Each row is a point. To make a cloud, some directions were put in groups of two or more. Within a group, all points are equally far from the middle, so they leave a hole (a ring in 2 directions, a hollow ball in 3). The other directions are filled evenly. Then the cloud was stretched, turned, moved and blurred a little. How many holes are there, and how many directions does each take, smallest first?
In the rows, zero is written as 128.

Cloud (22 x 3)
[[ 76 186 152]
 [124 186  84]
 [162 167 180]
 [ 62 128 170]
 [140  72 109]
 [107 111  72]
 [196 124 125]
 [ 87 142 195]
 [161  90  93]
 [ 57 126 159]
 [180 162 163]
 [ 94 184 174]
 [160 106 186]
 [127 203 117]
 [116 120 202]
 [186 133 169]
 [126 171  72]
 [ 98 171  79]
 [120 197  98]
 [188 161 111]
 [ 68  95 147]
 [127 134 204]]
Holes: 1 (3)

Cloud (31 x 4)
[[159 140  45 141]
 [159 112 170 170]
 [176  74 113 131]
 [135 140 187 166]
 [ 80 169 136  84]
 [ 76 156  92 143]
 [129 197 113 184]
 [110  62  92 194]
 [151 120 193 151]
 [106 161 151 195]
 [144 189  96 135]
 [174  92  96 103]
 [101 132  41 155]
 [123 126 154 206]
 [126 130 136 226]
 [ 89  91 109 215]
 [123 102 104  67]
 [163  80 127 189]
 [ 67 156 140  74]
 [ 88  94 169 155]
 [190 134 152  68]
 [143 155 143 217]
 [176 171 162 156]
 [138 152  85 100]
 [ 85  75  80 194]
 [141 182 143  66]
 [205 141  74 156]
 [147 151 207 138]
 [159 102  79 102]
 [171 148 130 224]
 [ 82 140  84 120]]
Holes: 1 (3)

Cloud (51 x 6)
[[204 136 143  90  96 110]
 [146 151  83 171 116 174]
 [111 126 143 146 132 103]
 [140  82  82 122 134  80]
 [115 118  83 167 181 124]
 [104 116 165  93 165  90]
 [111 177 150  57 189 102]
 [105 113  59 163 182  82]
 [132 107  73  89 125  68]
 [195 139 112 123 122 126]
 [194  84 119 164 190 141]
 [102 203 121  47 107 109]
 [ 89  63 161 155 133  66]
 [241 143  92  89 148 155]
 [119  71 129 186 145  62]
 [ 64 169 160  97 153 158]
 [118  78 105 196 185 188]
 [153 111 157 157 148 130]
 [135 163  81  49 153 191]
 [ 67  52  99 133 158 100]
 [139 128 152 208 184 158]
 [ 95 180  86 176 154 104]
 [166 171 108 185 181 145]
 [140 143 108 201 106 178]
 [123  58 164 106 142  79]
 [118 112  95 156 191 163]
 [ 69 150 118  87 153 163]
 [ 93 192 127 108 141 100]
 [ 50 210  71 152 119 127]
 [121 141 168 140 116 112]
 [218 195 140  71 115  60]
 [201 164  64 129 136 146]
 [157 136  43  47 192 167]
 [ 47  81 123  65 158 170]
 [225 105  90 162 126 126]
 [122 140  75  79 191 152]
 [ 99 105  63  76 179 198]
 [175 196 131 182 103  82]
 [112 165  82  36 117 119]
 [108 164  13 147 156 117]
 [189 181 156  73 123  61]
 [148 142  29  92 121 120]
 [139 134 130 122 184 104]
 [195  72  79 104 106  94]
 [220  61 111 130 150 155]
 [100 199 109  48 120 133]
 [169  92  80  51 100 123]
 [ 72 150 169  97  73 138]
 [105 103 119 160 136 192]
 [164 132 181 123 117  81]
 [134 182 131 156 133 178]]
Holes: 0

Cloud (87 x 8)
[[123  89 160 138 128  85 137  98]
 [150  91 118 133  97 155 141  66]
 [ 66  74 154  93 155  54 161 157]
 [180  95 131 126 119 129 196 126]
 [136 181 125 166 184 101 157 154]
 [163 105 162  47 113  54 181 120]
 [108 124 122 113 169  70 135  99]
 [ 64 140 174 113 147  54  49 122]
 [166  74 140 153 134  89  50  98]
 [131  58 167 127 130 112  83  85]
 [188  85 148 158  86 104  68 103]
 [171 122  92 142 179  88 115 226]
 [194 160 126 116 102 134 148 123]
 [118 194 113 147 102 105 141 110]
 [177 172 212 149 155 144  76  69]
 [183  94 171 172 134 127  85  52]
 [ 77 191  82 146 137  67 151 194]
 [ 79 135  78 111 128  96 114 109]
 [155  83 138  56 109  56  75  58]
 [139 166 177 124  75 131  64 185]
 [ 81 182  78  98 128  91 177 145]
 [ 77 122 118 145 136 147 171 187]
 [151  98 163 108 184 143 102 108]
 [152 100 127  79  95 127  62 177]
 [ 65 115 172 134  94 153 131  73]
 [172 128 174 115  73  94 102 126]
 [189 101 152 103 123 103 110  76]
 [182 184 199 156 151  60 100  96]
 [ 65 145 157  79 210 102  72 108]
 [108  83 110 184 133  76  85  53]
 [ 69 199 141  73  97  76  86  58]
 [166 190  91  83 160 105 166 180]
 [ 79 135 179 132 152 122 173 127]
 [ 97 135 118 151 101  75 135 134]
 [135 168 151 129 195  32 108  94]
 [108 186 139 130 142 128 199 124]
 [108  85  69 110  91 139 109  85]
 [122  53 169  88  66 138  94 142]
 [131 142  93  87 122 133 150 109]
 [143 137 129 156 188 155  60 142]
 [120 155  52 181 131  81 105 106]
 [177 131 127 139  72  64 161 136]
 [131 150  98 130 133 182 153  86]
 [179 106 148 109  81 174 107  63]
 [ 67 184 109  98 146 142  91 129]
 [211 108  71 138 133  62 116 103]
 [159  99 168 121 109 191 100 147]
 [166 170 134 149 180 109 132 157]
 [107 124 215 202  88  95 124 141]
 [151 100  76  77 166 101  70 102]
 [100 138 226 113 116 146  73  97]
 [ 47 160 166  99 172 118 132 129]
 [134  62 123 112 173  91 193 109]
 [176 162 164 120 180  45 113 119]
 [ 99 180  88 103 131  83  94  98]
 [165  50 133 111 115  66  27 137]
 [138 169 127 199 163  80  97  63]
 [151  54 115 116 175  58 108 129]
 [116 141 121 172 154 116 156 158]
 [151 192 158 102 173  70 156 177]
 [ 95  73 169 133 106 122 137 141]
 [185 139 156  92 175  51 107 106]
 [133 114  89 167 134  66 149 147]
 [191 130 134 175 114 174  90 119]
 [177 123 131  94  78 152 121  97]
 [134 134 197 168  76 110  97 202]
 [157 115 190 148 109  28 156 101]
 [119  71 162 207 147  49 148 134]
 [144  65 157  57 170  99  91 144]
 [169 203 133 151 138  93  48 109]
 [ 98 108 117 108 142  87 133  68]
 [182 105 114 104 127  71 128 178]
 [184  86 115 149  38 116  72  96]
 [150  81 220  70 101 112 124 174]
 [ 48  90 145 116 124 149 100 136]
 [100 133 162 121 155 112 185  78]
 [ 79 120 163 188  93 103 129 192]
 [143 182  88 119 142  71 173 159]
 [125 110 179 142  85 105  83  99]
 [160 115 136 124 156  52 115 120]
 [137  89 144 176 128 136 111 172]
 [121  67 123  83  98 156  87 101]
 [142 135 170 131 127   7  98  92]
 [110 127  95 165 143  87  78 105]
 [151  88 147  80 187 136 152 195]
 [144  85 194 102 172  84 105 174]
 [187 137 146 106 192  86 133 127]]
Holes: 0

Cloud (90 x 9)
[[ 85 148 124  89 161 137 139 175 156]
 [131 135  74 108 126 108 112 157 134]
 [153 124 168 129 143  91 130 138 111]
 [130  96 112  79 127  70  76 125 114]
 [125  81 157 152 170 117 121 154 131]
 [125 102  78 122 154 104 141 130 139]
 [ 78 172 113  84 164 171 169 118  83]
 [144 135  79  97 148  77 190 166 124]
 [116 149 188 131 111 141  88 173 115]
 [ 88 158 138 128 129 127  95 136 119]
 [ 76  92  72 104 115  41 102 148 135]
 [114 113  83 109 160  88 127 144 159]
 [110 173 102 131 139  99  89 158  74]
 [147 135 106 143  97  97  72 153 147]
 [ 83 135 107  87 142 146  63 133 137]
 [140 107 175  79 155 141 101 145 111]
 [143  98 138 149 152 118 101 141 150]
 [112  96 146 138 174 108  76 129 121]
 [181 106 148  87 130  90  88 127 103]
 [136 146 174 144 115 144 129 131  97]
 [149  50 167 124 104 138  72 126  81]
 [119  89 160  78 113 125 122 114 143]
 [104  98 180 121 123  99  94 185 130]
 [129  96  52 121  67 114 146 157 179]
 [ 75 113 123 158 146 162 104 152 141]
 [106 148 155 103 121  57 171 137 121]
 [ 76 160 129 170 139 147 126 137 113]
 [124 102  93 101 202 144  92 141 102]
 [111 171 111 124  46 142 126  82 108]
 [106 162 108 104 175 144  47 112 156]
 [108 133 108 136  83 115  97  68 103]
 [206 112 117 138 170 107  74 112 108]
 [ 79 119  88 150 106 165  49 138 137]
 [120 169 200  51 151 170 128 158 112]
 [142 157 183 115 123 133  59 164 128]
 [ 95 118 121  94 155 202 135 135  99]
 [135 177 105 138  96  72 124 149 101]
 [ 60 149  93 138 193 143  78 125 125]
 [131  81 146 150 200 138  56 141 102]
 [ 77 144  80  90 104 173 133 143  91]
 [164 110  69  87 153  81  86 158 111]
 [150 133 132 168 133 164 122  96 157]
 [137 148 158 173 157 198  93 132  82]
 [106  59 157 110 127 151 142  90 118]
 [159  95  19 119 162 175  83 108  79]
 [140  67 143  99 182 179 143 172 116]
 [163 133 165  85 103 116 120 178  83]
 [ 91  95 142 124 129  50 112 117 103]
 [154 164 116 133 201 131  61 189 127]
 [ 90 118 152 121  84 190 132 171 113]
 [160 147  83 108  66 157 110 155  94]
 [144 131  81  94 147 123 128 104 152]
 [127 130  99 131 199  98  45 123 133]
 [131 119  77  99 122  91   7 129 123]
 [ 95 114 138 122 120 133 115 111 185]
 [114 107 110 113 145 120 102 146  69]
 [101 117 130 117 101 189  89 123 143]
 [105 126 123  48 167 179  65 104 139]
 [152 134  83  92 100 185 103  94  96]
 [143 112 148 108 160 126 103  90  77]
 [ 37 131 139  92 129 127 113 141 118]
 [ 85 110 155 101 108  67 156 145  93]
 [195 113 173 135 113 103  97 151  71]
 [101 168 141 120 142 117  90 148 151]
 [101 119 111 123 159  74 138 139 133]
 [ 89 113 139  63 131 204 101 179 111]
 [115 146 176 131 131 111 105 135 103]
 [ 67 128 165 122 143 101 127 147 119]
 [ 43 148 144  86 123 125 116 150  84]
 [158 143 108 108 179 188  87 108 120]
 [ 94 183 127 127 183 132 108 113 133]
 [115 182 134  70 108 146 109 154 142]
 [141 109  88  97 143 217  27  78 153]
 [ 72 151  85 144 112 146  50 139 164]
 [156 117  91  93 166 185  81 105 160]
 [124  99 113 132 123 130 116  66 122]
 [138 120 108 140  72 106  98 117 135]
 [115 111  82 153 126  94 157 139  98]
 [171  94 101 152 123  99 148 184 105]
 [154  87  40 111 121 124 109 127 118]
 [ 99  72 106 102 125  98 107 122 135]
 [138 118 145 109 154 113 154 119 118]
 [141 107  92 104 160 160  80 139 151]
 [117 144 126  85 169 137 121  98 162]
 [105 172 134 134 124 206 197 119 100]
 [183  92  92 110 124 155 119 165 115]
 [134  82 129 150 133 152 106  88 117]
 [135 117 130 151 114 118  76 125 124]
 [106  84 129 112 172 131  70 177 100]
 [100 104 124 111 142 130 146 136 192]]
Holes: 0

Cloud (95 x 9)
[[154 164 143 157 183 158  51  87  98]
 [ 76 178  82 118 157 122  74 131 133]
 [148 127  63 156  87 151 142 119 172]
 [ 26 124 104 127  96  84 100 117 197]
 [145 150 107 137  79  82 150 131 184]
 [143 138 181 103 104  81 170 192 115]
 [ 31 115 121 133  58  86 137 136 213]
 [ 52 117 139 151 142  39  73  60 143]
 [199 153 103  78 174 142 119 160 105]
 [ 60  52 145 128  80 134 122 199 138]
 [119 164  29 111 159 123 155 125  56]
 [154 178 159 107 142  68 146  91 226]
 [ 90 168  65  80 155 199  71 200 131]
 [122  90 158 187 156 132 193 117 163]
 [152 172 140 134  88 106  64 177  93]
 [185 174 119 173 157 184  96  83 128]
 [144  70  59 116 114 120 102  82  52]
 [135 132  88 129 141  76 164 119 142]
 [ 63 157 146 108 163  83  77 103  96]
 [ 76 156 174  93  84 106  49 130 164]
 [ 53  74 121 111 132  75  42 154 120]
 [100  63 148  88 121  76  57 139 124]
 [135  97 123 108 151 157 154  56  95]
 [ 65 138 170 144 135  65 126 125 180]
 [ 80 196 109 149  60 105 120 149  93]
 [110 130  74 150  77 164  49 169 145]
 [114 176  72 140  71 156 120  92  95]
 [130 173  77 144 118 135 123  90  76]
 [212  98 151  81 194 118  87 115  73]
 [214 108 174  73 177 153  83 141 154]
 [ 69 151 164 142  84  84  49 149 176]
 [ 82 172 139 146 173  71  76 188 163]
 [162 117 122  38 124 189 107 161 176]
 [200 109 145 137 127 147 110  59 114]
 [ 85 149 131 109 166 162  69 115 125]
 [187 115 106 169 155  43  88 119 133]
 [ 61 181  70 137 130  47 111 202  83]
 [115 182 132 190 119  82 108 161 120]
 [132 106  88 209  74  91  44 125 142]
 [ 42 169 162 175 142  67 138  85 158]
 [ 31 141 170 180 107  51 121 141 138]
 [100 200  82 112 107 120 107  82  48]
 [ 88 158 137 151 108 126  56 132 142]
 [161  61 102 176  83 152 122 138 158]
 [101 170 194  87 117  46 157 100 125]
 [ 43 192  78 173  74  77 143 174 121]
 [193 126 111 166 159 137 134 142 142]
 [ 92 199 122 172 126  46 117 145  87]
 [162 152 152  69 153 170 142  54 152]
 [144 155 113 203  81  96 171  93 151]
 [ 70 122 122 122 165 106  98 171 214]
 [136 113  83 190  50 116 108  96 129]
 [ 19 100 122 177  89 128 199 125 174]
 [ 51 131 111  81 172  99 168 164 129]
 [ 71 141 160  52 116  61 119 144 108]
 [161 164 132  94  84 133 157 211 100]
 [193 151 119 204 173  85 131  96 153]
 [110 158  48 133 161 166 106 171 100]
 [131 184  65 170 125  63 164  72 145]
 [173 113 107  58  86 169  99 153 126]
 [155 133  55  73 110 103  54 108  57]
 [ 88 179 215  77 108 156 179  88  96]
 [128 193 142 160  60 111 105 165 118]
 [143  89  47 103 152 163 146 124 106]
 [ 59 135 168  75 115 110 156 131  79]
 [129 114 189  73  83 152 122 157 137]
 [ 76 111 138  92 158 163 135 156 137]
 [124 153  63 177 109  65 167  87 143]
 [109  74 105 128 198  66 113 173 194]
 [127 179  86  95 121  77  87 153  40]
 [ 91  94 101  90 175 132 110 147 185]
 [ 93 100  80 165 116  56 182  92 143]
 [ 78 194 182 137 158 103 150  83 201]
 [171 170 160 185  75 159 141 123 104]
 [153 167  90 207 131 121 184 167 197]
 [165 143  98  77 146 102 127 121 149]
 [172  87 106 174  72 118  92 129 149]
 [ 56  97  79 156 190  93  66 132 198]
 [115 181 123 139  88 113  52  96 106]
 [139 200 115 169 111 125  94 121 164]
 [ 66 157 161 115  84  91 133  96 211]
 [105 114 176 139  98 120 135 117 202]
 [ 89  41 115 216  63 101 158  99 184]
 [ 78  82 151 152  55  92 114 123 208]
 [ 89 196  97 149 113  24 109 164  82]
 [181 132 143 205  95 114 128  75 125]
 [161 129  98 163 155  87 147 182 104]
 [191 129 171 116 124 105 121  74  54]
 [ 79 101 100  78 158 165 181 135  99]
 [159  99  92  74 154 127 112 140 130]
 [ 53  54 117 152  98  47 121  65 106]
 [115 140  85  65  77  54 134 130  75]
 [  7 127 108 147 144  78 149 157 128]
 [140 107  64 206  60  98 118  93 198]
 [ 88 199 130 110  72 140 106 218  90]]
Holes: 1 (2)
